Every row gives one point. Each copy is the shape, with its points in the same order, turned, moved and blurred by noise. Is it also mirrored, or only turned?

Shape (9 x 3)
[[-43  19  41]
 [ 46 -14 -24]
 [ 13  35  19]
 [ 29 -42 -59]
 [  2 -38 -48]
 [-23 -25 -38]
 [ 25 -14 -18]
 [-27  10   7]
 [-33  65 -21]]
Copy 1 (9 x 3)
[[-33  72   4]
 [ 15 -32  24]
 [  5  36  37]
 [ 23 -54 -22]
 [ 10 -28 -31]
 [  2  -1 -45]
 [  7 -14  13]
 [ -6  43  -4]
 [ 43  76  -7]]
Copy 1 is: only turned
Copy 2 (9 x 3)
[[ -2  66   0]
 [  6 -46  13]
 [ 39  21   3]
 [-25 -64  40]
 [-34 -38  40]
 [-34  -9  52]
 [ -1 -32  16]
 [ -4  30  23]
 [ 37  45  65]]
Copy 2 is: mirrored
Copy 3 (9 x 3)
[[-51  -5  40]
 [ 58  20  10]
 [-11  39  33]
 [ 69 -10 -27]
 [ 44 -24 -25]
 [ 14 -28 -24]
 [ 37   7   9]
 [-22  -2  13]
 [-48  39 -21]]
Copy 3 is: only turned

Shape (10 x 6)
[[ 38  27  -1 -18   7 -47]
 [-47  24  17 -24  32 -11]
 [  7  31  58 -36  15   8]
 [-10 -14  19 -46  47 -22]
 [-44 -42  39  49   4   7]
 [-58 -61  -4  -4  -8   1]
 [-40  -9  24  24  -1  13]
 [  3 -12   5  55  15  45]
 [-10 -43  18  79 -13  32]
 [  1  -4 -17 -60  -6 -25]]
Copy 1 (10 x 6)
[[ 63  -3   9  18  54 -46]
 [ 52   5  24  69  23  28]
 [ 80   5  65  12  23   7]
 [ 95  -1  -5  40  12  16]
 [ 11 -68   7  22 -11  46]
 [ 24 -29 -22  55 -46  22]
 [  9 -28  25  34  -3  29]
 [-10 -17   3 -23  16  39]
 [-26 -61   0 -19  -4  32]
 [ 66  24  -6  48  -3 -36]]
Copy 1 is: mirrored
Copy 2 (10 x 6)
[[ 22  49 -33  -5  36  -4]
 [-54  25  22  -5  16   8]
 [ -3  72  43 -20  20  -3]
 [-32  23  25 -10  53 -34]
 [-15  -8  58  60 -26 -21]
 [-28 -42  38  13 -21 -45]
 [-19   3  47  27 -26   2]
 [ 30 -17  56  39   2  31]
 [ 35 -25  58  66 -33   6]
 [ -8  11 -12 -49  15 -29]]
Copy 2 is: only turned
Copy 3 (10 x 6)
[[ 48  14   9  23  11  26]
 [-24  25  33 -23  46  14]
 [ 21  14  67 -30   4  -7]
 [  8  -1  36 -40  32  54]
 [-79 -27  18  -2 -21  12]
 [-65  10 -24 -41 -11  39]
 [-53   3  17 -11  -4  -3]
 [-36 -51  -3  -7  -6 -37]
 [-69 -49 -12  10 -39 -24]
 [ 28  37 -11 -34  10  39]]
Copy 3 is: mirrored
Copy 4 (10 x 6)
[[ 30 -24  10 -21  52 -13]
 [-27  42 -14 -39  17   6]
 [ 25   4 -19 -60 -12  18]
 [-37 -14  -1 -54  14  -7]
 [-32  38  27  21 -58 -11]
 [-58  22 -17  16 -23 -49]
 [-16  39  -1   8 -32  -3]
 [-11   3   8  50 -33  35]
 [ -9  16  25  68 -62   2]
 [-10 -19 -39 -25  39 -37]]
Copy 4 is: only turned

Shape (14 x 8)
[[ 21  -1   9   8  -2  14  16  61]
 [ 15  -5 -24  33  18 -27   8  -3]
 [ -7  38  15  13  35   5  22  46]
 [-70 -35  26  13  -8 -42 -20 -16]
 [ 33 -87  40 -23  33  56 -13  -9]
 [ 24 -43  25 -46  37  53   3 -14]
 [-14  13 -43  14   9  30  49  15]
 [-54  -2  -2  30  -3   1 -55 -23]
 [-28  22 -34  21   9  -5  20  -8]
 [-19  57  26  28 -11   3 -46 -48]
 [-64   1 -37 -18 -27 -54 -65 -44]
 [ 15 -37   7  11  20  20   6  57]
 [ 35 -45  35 -34  72  24 -43 -42]
 [ 31 -16   5  -3  -1  14  53  23]]
Copy 1 (14 x 8)
[[-41  29 -22 -10  -9  58  19 -13]
 [-15 -16 -25  18 -41   5  39  13]
 [-23  36 -35  37 -36  60  -7  -5]
 [  0  -3  71  46 -11  -7   1  29]
 [-42 -72 -10  -9  71  42 -22   2]
 [-23 -37 -38   7  62  28 -31   2]
 [-56  35 -53  53  -5   6  32  -8]
 [-43 -10  36  39 -42 -32 -29  18]
 [-24  20 -25  54 -33 -13  20   8]
 [  0  -5   2  30 -66 -35 -52 -35]
 [  3  14  42  20 -37 -81 -13  59]
 [-58  -1 -10  -3   3  63  18  10]
 [  0 -84 -34   4  30  22 -54  25]
 [-18  10 -35   8  19  41  40 -23]]
Copy 1 is: only turned
Copy 2 (14 x 8)
[[-45  34 -11  31   9  14  34  11]
 [ -1 -11  -6   2  12 -24  45  18]
 [  4  75  -5  21   2  12  46   4]
 [  6  -2  27   4 -53 -65  -2 -31]
 [-46  -4  48  38  53   7 -71  -1]
 [-34  18  28   6  33  37 -52  14]
 [-26  36 -27 -30  35   9  40 -15]
 [ 44 -14 -12  12 -26 -26  -2 -38]
 [ 18  16 -21 -33   6 -11  42 -13]
 [ 67 -24  13   6 -37  35  27 -23]
 [ 35 -45 -30 -30 -78 -44 -14 -12]
 [-47  34  -4  44  28 -12  11  -1]
 [  7 -11  46  21  31  20 -73  40]
 [-55  24  14   3  30  19  36   5]]
Copy 2 is: only turned
Copy 3 (14 x 8)
[[ 10  -4  15 -29  52  -8 -32   2]
 [ 42  -3 -32  -7 -10  14 -12 -13]
 [  5  23 -20 -22  53 -20  -5  19]
 [  3 -13 -30 -14 -42 -71  17 -53]
 [-30 -71  14  31  51  28   0 -73]
 [-47 -60   4  20  48  37  25 -34]
 [-17 -12 -25 -18   4  14 -47  44]
 [ -6  14   2  35 -48 -39  20 -22]
 [  2   5 -34 -19 -26  -3  -9  27]
 [-21  62  14  -3 -44   0  46 -21]
 [ 27 -28  13   4 -95 -43  58  -4]
 [ 15 -25   4  -2  57 -12 -44 -17]
 [ -4 -45  -7  47  41  37  63 -66]
 [ -6 -34 -12 -39  33  22 -35 -10]]
Copy 3 is: mirrored

Shape (12 x 9)
[[ 11 -27 -16   5 -10  24  18  27  -1]
 [ 17 -19 -15   5  11  -4  -8 -11   5]
 [-27   4 -12  13  11  29   3   7 -16]
 [ 18  67  -4   9   9  12  -7   1 -11]
 [ 12   9  47  -2  17  -7  -3  11 -20]
 [ 18 -16 -10   9  15  -6  25   9  -5]
 [ 11   1  95   8  -2  18  -6  -5   3]
 [-31  15 -11  13 -12   2  -5   4   6]
 [  7 -27 -12  22 -37   1  -9 -10 -18]
 [ 13 -14  20  -2  16  -1 -13  27  -1]
 [ 11  -3  -6  -8   4  10  -7  -8 -10]
 [ -6   1 -12 -14 -20  -6  -2 -12  -7]]
Copy 1 (12 x 9)
[[ -4 -11  23   5 -20 -11  -6   9 -40]
 [  3  -2  14  -5   8 -12  15  26   0]
 [-12 -13  12 -20   0   8  28 -23 -30]
 [ 34   4 -40 -16   6 -18  26 -37  -9]
 [ -4 -21 -49  -3  -2  20  12  16 -12]
 [-16  -8  -1  -2  -5 -26   8  21 -22]
 [ 11 -29 -56 -31   9  57 -28  27 -18]
 [ -9  -5  11 -29 -15   5  11 -27   5]
 [  0 -36  30  10   5  -3 -14  -1   8]
 [  5 -16 -15  -3 -22  13  18  29 -16]
 [  6   2   2   5   9   4  14   4  -9]
 [ -7   7   9   8   1   4   0 -12  11]]
Copy 1 is: mirrored
Copy 2 (12 x 9)
[[ -5  15  33  -6   2  20 -19 -16   3]
 [  8   2  15  -7  10  10  17  21   9]
 [  5 -27  10  14   9   0 -27 -11  -8]
 [ 28 -18 -43 -17   6  33 -35  18 -20]
 [ -6 -12 -18 -48  25 -11  -1  -1 -25]
 [  9  24  17 -12  24  -1 -10   7   1]
 [-48 -14 -21 -56  -8 -27   8   8 -56]
 [  9 -10 -20  22  -4   1  -3 -19  -3]
 [-28   6   6  19  23  32  21  -3  -5]
 [ 10  -4  12 -41   7  -1  12 -13 -13]
 [ -1 -11   3 -16  13  13  -3  13   8]
 [-11  -6 -17   2  10  14   5  -2  23]]
Copy 2 is: mirrored
